Rows are points. The window is the flat piece filled in between its corners: a triangle in 3 columns, a solid with four corners in 4, and so on. A path goes straight from each point to the next, and from the last back to the first. List the points from which the path goes on through the window.
In the rows, zero is written as 128.

Window:
[[110  84 175 103]
 [ 70  76 160 124]
 [152 103 104 130]
 [180 146 108 163]]
Path:
(1): [177 120 111 174]
(2): [104  56 194 143]
(3): [ 81  83 141  93]
(4): [136 147 140 104]
(5): [165  91 143 142]
(6): [128  76 142 150]
(7): [ 90 119 119  86]
(8): [ 88 115 146  91]
(9): [112  72 171 123]
(10): [130  73 177 159]
(11): [ 95 115 148 113]
(12): [ 82 101 140 113]
(13): [111  61 158 143]
(14): [ 92  52 170 153]
(15): [ 73 106 140 101]
(16): [152 161  89 146]
Through the window after points: 6, 8, 12, 14

Window, 6 rows:
[[133 118  49 100 176 148]
 [127  97  95 143  77 136]
 [105 126 117 155 157  77]
 [181 158 162  93 101  64]
 [219 108 201 146  63 109]
 [131 170 129 173 132 162]]
Path:
(1): [120 151 168 153 112 142]
(2): [174 109 197 107  87 126]
(3): [210 134 115 175 101  82]
(4): [167 138  76 162  76 105]
(5): [116  91 153 102 103 133]
(6): [125  94 182  73  76 113]
(7): [182 119 103 155 123  71]
(8): [167 164 102 160 120 103]
(9): [126 146 150 128 133 145]
(10): [119 146 150 129 131 150]
(11): [143 164 112 178 127 152]
(12): [158 159 115 187 121 116]
Through the window after points: 2, 4, 8, 10

Window:
[[ 56 193 106 144  99  63]
 [229 162 130 157 114  86]
 [159 140 111  87 142 110]
 [ 99  87 151 125 121 147]
 [134 144  80 109 115 134]
 [ 86 104 124 141 158 141]]
Path:
(1): [183 115 112 139 120  81]
(2): [136 119  88 122 119  84]
(3): [153 181 109 103 137 119]
(4): [203 183 146 128 133 116]
(5): [196 116  98 166 100  66]
(6): [206  74 103 119 141  78]
(7): [184 154 141 142 118 154]
(8): [168 156 136 143 119 123]
Through the window after points: 4, 8

Window, 8 rows:
[[155  89  78 117 136 133  70 142]
 [ 86  82 116 120 139 165  82 142]
 [ 93 127  91 118 162 139  30 147]
 [101  94  96  89 176 137 101 189]
 [119 114 186 171 185  77 153  59]
 [ 83 132 109 212 181 133 124  94]
 [109 112 112  79  99  77 170 103]
 [143 182  89  91  48 181 133 168]]
Path:
(1): [120 115 122  97 135 129 143  93]
(2): [104 106 117 104 150 161 156  71]
(3): [106 118 129 146 135  74 124 125]
(4): [ 85 135 122 171 112 114  87 187]
(5): [124 107 101 134 162 135 111 104]
(6): [107 108  97  63 161 190 114 123]
(7): [108 115 102 123 134 127  91 175]
(8): [ 88 100 124 137 115  46 131 141]
Through the window after points: 2, 4, 6, 8

Window:
[[127 131 119  40 157 181  83 125 139]
 [103 107 142  94 162  71 116  91 119]
 [123 197 106  92 139 137 105 128 119]
 [ 94 133 140  95 131  86  50 168 162]
 [124 103 123 132 159 155  83 103 154]
 [ 84 103 145 103 113 187 117  96 166]
 [164 109 216  85 130  60 117 129  44]
 [117 189 131 127 204  73 137 172 123]
 [139 165 235 147 186 138  84  83 135]]
Path:
(1): [ 62 111 156 136 174 103  64 124  84]
(2): [167 123 178  86 138 100 110 139 170]
(3): [138 128 155  80 135  99  93 140 142]
(4): [112 123 163  92 147 114  87 129 100]
(5): [105 142 169 125 170  98 103 122 105]
(6): [154 149 165  98 144  84 105 116 165]
(7): [147 113 152  85 116 151 125  97 189]
(8): [ 76 120 143 103 139 164  99 114 120]
Through the window after points: 3, 7

Window (11 x 11):
[[ 84  96 119 161  57 176 122 107  65  84 106]
 [148 159 126 167 161 131  93 174 122 131  97]
 [ 83  60 165  76  44 143 112 119  74  72 135]
 [112  97 102 100  25 154 122 111  33 125 175]
 [ 86 139 144 149 108  83 177  99 138 131  92]
 [129 145 118 156 156 164 169 159 184 110 120]
 [136 170 171 162  24 118 122 110 185 143  89]
 [108 214  77 120 172 147 133 158 151  95  78]
 [172 175 153 154 169 144 128  84 166  84 107]
 [ 59 116 166 120  74 179  98  98  78 126 163]
 [143 144  90 145 145 145  92 109 191 154  77]]
Path:
(1): [ 81 132 127 174 110 116  89 117 139  92 166]
(2): [109 134 158 113  95 182 124  98 101 129 114]
(3): [134 107 136 100  83 180 154 124  86 135 104]
(4): [ 65 107 142 142  87  99  68 105 141  44 138]
(5): [122 130 126 166 125 121 100 115 163  76 160]
(6): [141 163 151 120 116 166 145 102 111 117  67]
(7): [126 151 138 126 131 167 130 138 138 151  92]
(8): [116 132 114 162 120 130 112 122 142 101 128]
Through the window after points: 1, 3, 5, 7

Window, 12 rows:
[[154 133 170 132  96 113 147 175 108 140 203 160]
 [108 108 106 137 118 126 134  70 166  97 140 134]
 [117 137 115  57  84 206 182 107 147  74 154 166]
 [127 111 149  98 181 128  96  78  65 130  72 169]
 [118  62  83  93  70 195 185  82 150 154 164 187]
 [106 196 121  84 124  72 197 127 186 188 146 131]
 [116  65  77  86 126  69 151 112 118 150 110 133]
 [146 154 185 175 135 183 167 141 109 107   7 144]
 [169 158 143 105 110 111  88 141 154 143 135 111]
 [ 84 163 143 132 110 142  91 143 144 142 120  57]
 [125 109 166 134  50  87 133  85 137 131 118  92]
 [114 108 197 105 206 132 126 163 144 159  52 121]]
Path:
(1): [136 123 128  98 106 135 180 101 124 112 118 103]
(2): [153 141 140 121 137 169 129 105  84 158 161  53]
(3): [ 90 146 148 133 104 136 128 144 162 123  75 132]
(4): [ 69 135 146 106  98 118 112 142 140 140  66 174]
(5): [196 115 136 112 142 154 170 112 118 145 162  88]
(6): [159 118 135  97 121 121 153 108 132 144 138  95]
(7): [119 131 119 111 109  93  88 143 145 138 106 152]
(8): [102 133 143  91 109 132 125 121 124 126 118 160]
(9): [142 125 129 121 137 152 145 109 125 127 130 108]
(10): [166  88 147 104 165 178 152  63  80 153 150 104]
(11): [ 96 123 122 100  95 116 131 141 159 127  94 179]
(12): [ 71 122 120  89 141 128 113 147 135 136  83 202]
(13): [146 131 148 109 167 139 158 115 135 144 113 119]
(14): [137 115 139 108 141 123 148 108 129 145 120 108]
(15): [ 89  82 140 102 117  93 129 152 144 145  71 162]
(16): [ 94 116 136 112  92 128 101 131 157 144 123 183]
Through the window after points: 2, 6, 8, 10, 14, 16

Window:
[[ 76  97 126 116 109 104 114  68 107 149 137 183]
 [127 190 134 116 131 115  92 170 143 134  89  83]
 [120 186 157 206 135 156 116 143  92 135 132 146]
 [103  63 117  56 165 138 227  91 155 179 103 190]
 [171 115 227  98  75 153 164 114 146 148  75 170]
 [142 177 121 114 140  92 105 155   7 150 101 118]
 [ 74  76 181 149 141  88 135 148 167 153 155 181]
 [201 131  78  62 115  75 184 106 136 133 144  79]
 [191 199 124 123 170 160  82 188 150 181 143 132]
 [130 129 155 129 133 164  78 184  93 101 114 121]
 [108 213 165 127 139 158 112 179 136 149 197 142]
 [129 176 189 140 176 120  74 142 106  93 120 140]]
Path:
(1): [145 138 163 118 136 120 113 129 114 141 130 114]
(2): [ 99 115 186  90 127 139 105  98 136 156 117  79]
(3): [186 164 150 122 105 126 165 166 136 134  87 193]
(4): [134 177 146 137 107  98 123 150 124  81  92 185]
(5): [129 137 205 122 191 147  83 131 112 151 145 110]
(6): [137 105 194  92 130 140  86  81 136 183 121  77]
(7): [125 122 126 128 135 106 129 142 118 127 118 168]
(8): [135 178 130 121 100 106 129 158 149 121 102 170]
(9): [138 130 174 113 131 130 127 134 124 151 113 114]
(10): [143 143 142 121 140 114 134 127 120 165 137  96]
(11): [153 174 116 103 116 132 151 147 128  93 142 179]
(12): [139 161 131 103 122 149 138 161 134  78  86 205]
Through the window after points: 2, 4, 8, 10, 12

Window, 14 rows:
[[118 141 167  30  68 105 158 144  77 148 238 124 180 127]
 [100 133 144 172 102 131  93 179  97 120 127 127  55 117]
 [110 144 141 194  34 172 100 108 121 147 133  80 118 133]
 [148  80 157  88 165 126 176  76 154 104 112 143 146 156]
 [ 95 112 149  44 107  93 117  92 110 167 232  80 171  77]
 [118 149 163  35  77 130 137 125 179 117 202 121 172  62]
 [202  96  96 136 118  97 167  91 159  96 152 133  92 122]
 [218 117 155 154 210 101 167  80 172 122 118 176 190 130]
 [186 162 153 139 180 105 195  80 160 123 113 119  86 140]
 [126 170  93 140  93 118  80 174 135  64 129  54  92 150]
 [118 130 127 155 137  78 184  85 205 121 144 152 163 141]
 [110 195  76 114  81 118  73 134 122 120  86 139 102 129]
 [100 153  67 148  97 178 124 186 103 141 126  85  95 117]
 [106 173  92 122  86 166  59 152 159 136 175 113  80 163]]
Path:
(1): [191 124 146 143 152  98 162 120 182 166  98 121 137 140]
(2): [ 90 157 107  86 116 143 105  86  89  49 167 162 135 123]
(3): [131 141 110 120 119 143 142  93 116 106 178 120 135 117]
(4): [156 103 177 102 110  68 165 178 202 146 120 108 115 143]
(5): [175 128 109  85  98 111 121 135 202 169 127  75 143 125]
(6): [ 95 147 128 119 135 119 139 109  81  78 167 161 112 117]
(7): [135 127 132 143 149 138 156 102 125  63 181 173 152 115]
(8): [167 137 134  99 114 101 140 127 142 165 137 104 138 134]
(9): [233 111 107 140  73 109 130 130 177 165  90  76  89  92]
(10): [125 122 116 122 134 113 158  89 130  79 190 152 119 142]
(11): [124 145 110 147  98 145 134 101 140 108 152 129 126 132]
(12): [155 123 150 117 120  98 123 123 154 151 118  88 105 110]
(13): [117  99 114  83  88  88 104 179 175 176  94 104 140 176]
(14): [121 176 146 133 129 159 138  94 107  93 182 118 120  84]
(15): [125 142 136 110 122 129 144  86 135 109 180 130 131 104]
(16): [180 142 163 121 120 103 150 179 191 158  65  96 111 153]
Through the window after points: 1, 7, 9, 15

Window, 14 rows:
[[155 117  78 143 151 190 143 124  84 135  98 176 142 114]
 [142 166 130 142 114  69 154 117 100  67 107 167 136 191]
 [140 177  91 186 110 203  88 151 100 164  83 110 177 123]
 [142 184 143  89 133 117 154 156  91  35 135 129 158 127]
 [122 144 140 174 163 142 178 185 138  97 101 197 113 130]
 [ 97 113 133 113 202  34 189 135 125 123 180 121 118 112]
 [115 145  91  76 130  84 190 108 198 143 197 117 117 120]
 [129 110  75 127 144  62 165 168 148  62 144 126 123 132]
 [117 147  72 147  87 142 141 174  76 197 116 163 124  72]
 [182 141 131 145  65 189  98 102 129 130 130  73  77 123]
 [154 152 102 145 127 178  87 162 110 130 157 153  90 178]
 [  9  98  88  39 105  53 133  81 187 150 181  85  89  85]
 [159 113 136  58  83 110  81 133 171 158 111 100 101 161]
 [186  94 151 139  50 178  43 112 175 150 180 134 124 139]]
Path:
(1): [110 107 111 121 113 115 165 134 121 128 148 107 145 154]
(2): [135 152 121 105 136  94 120 119 176 127 145 162  94  75]
(3): [139 152 114 127 122 104 127 131 137 127 128 138 125 105]
(4): [ 82  66 109  95  75 133 189 142  90 126 128 108 144 159]
(5): [ 99  83 107 127  93 157 139 151 131 164 130 104 106 156]
(6): [185 188 107 124 118  83  94  97 161 115 138 153  96  83]
(7): [143 153 109 138 136 122 117 132 135 128 143 149 114 124]
(8): [121  78 116 120 104 158 162 171  92 109 135 107 128 182]
Through the window after points: 7

Window, 14 rows:
[[116 158 208 167 125 152 181 201  63 125 116 165 133 122]
 [ 69  70  94 155  90 111 104 160  50  78 133 154 180 173]
 [126 171  79 147 127 117 112 126 134  87 107 138 168 104]
 [175 147 139 108 137 136 139 201  58 134 137  83 137 105]
 [ 72 167 143 157 129 131 102  82  92 171 112 130 121 162]
 [110 172 107 107 150 137 172  96  85  60 117 142 153  79]
 [160 140 179 127 145  99 181 134 107 105  73  93 124  90]
 [137 155  58 127 202 170 147 110 139 141 102 118  96 165]
 [ 88 126 111 201 169 126  82 122  90 185 179 170 112 141]
 [128  79 165 116 136 117  14 138  83  54 108 199 105 130]
 [132 123 170  91 134  93 141 201 130  93 157 112 117 166]
 [ 59 113 113  83 157 170 164 137 149 128  91 145 121 119]
 [118 134 162  97 102 192 178 120 115 105  91 107  28  72]
 [182 111 159 118  98 153 173 133 100 171 136  96 145 163]]
Path:
(1): [113 131 121 164 176 145 109 147 108  88 134 122 149 147]
(2): [ 81 115 141 183 187 166 122 139 129 116 127 123 151 118]
(3): [150 182 137  90  74 112 174 148  58  97 103 158 114 115]
(4): [141 152 101  88 131 109 139 135  58 133 133 209 100 164]
(5): [103 117 163 158 144 146  93 148 146  83 106  67 152  99]
(6): [ 68 108 137 158 179 136 101 112 113  85 182  75 167 122]
(7): [119 146 138 132 111 135 131 129  89 157  96 158 111 150]
(8): [106 141 127  58  96 112 179 133 119 181  88 160 110 103]
Through the window after points: 2, 4, 6

Window (14 x 14):
[[133 124  90 181 128 170 178 138 115 147 136  67  70 189]
 [ 98 157 100  52  62 160   7 106  97 139 107 127 115 193]
 [193 103 183 146  97 155 108  72 158 108 120 114 107 144]
 [184  87 140  91 119 125 109 182 160 163 132 151 122 123]
 [103 166 121 161 126 119 150 115 134 137 152 203 108 115]
 [195  76 150 119 129 126 104 140  86 123 149 142 141  86]
 [162 106 101 169 122  84 155 153 127 119  67 119 136 149]
 [150  59 189 138 167  98  55 191 126 145 127 109 103 134]
 [146 142 118  50 135 124  63  82 146 112 135 142 117 155]
 [137 112 124 149 136  98 146 190 129 171 146  95 177 171]
 [137 182 187 105 129 119 148 132  66 165 112 164  93 105]
 [ 81 122 112  89  88  63 174 153 142 105 161 181 141 135]
 [106  95 147 115 159 228 150  82  88  63  69 217 150 108]
 [ 13  28 132 157 171  94 147  56 130 161  61 205 126 113]]
Path:
(1): [129 136 192 104 143 106 113 108  69 105 123 215 122 212]
(2): [127 146 107 136 105 130 166 155 141 183 127 101 100  24]
(3): [116 160 141  98  95 153  93 146 128 131 107 109 131  92]
(4): [130 117 131 118 122 110 116 126 105 139 121 158 116 166]
(5): [137  99 139 114 120 104 100 132 130 134 132 182 113 184]
(6): [125  98 100 124 135 147 120 126 140 124 101  75 142  96]
(7): [134 117 129 137 115 128 112 130 131 138 112 120 132  98]
(8): [167  98 152 127 157  95 150 161  84 128 163 191 117 185]
(9): [136 115 143 133 115  77 142 131 119 140 146 145 131 174]
(10): [127 104 115 128 126 133 117 147 151 145 118 111 114 121]
(11): [116 118 112 121 133 109 120 162 148 143 113 104 118 122]
(12): [161  94 156 125 115 130 114 138  95 163 147 164 172 189]
Through the window after points: 1, 3, 7, 11
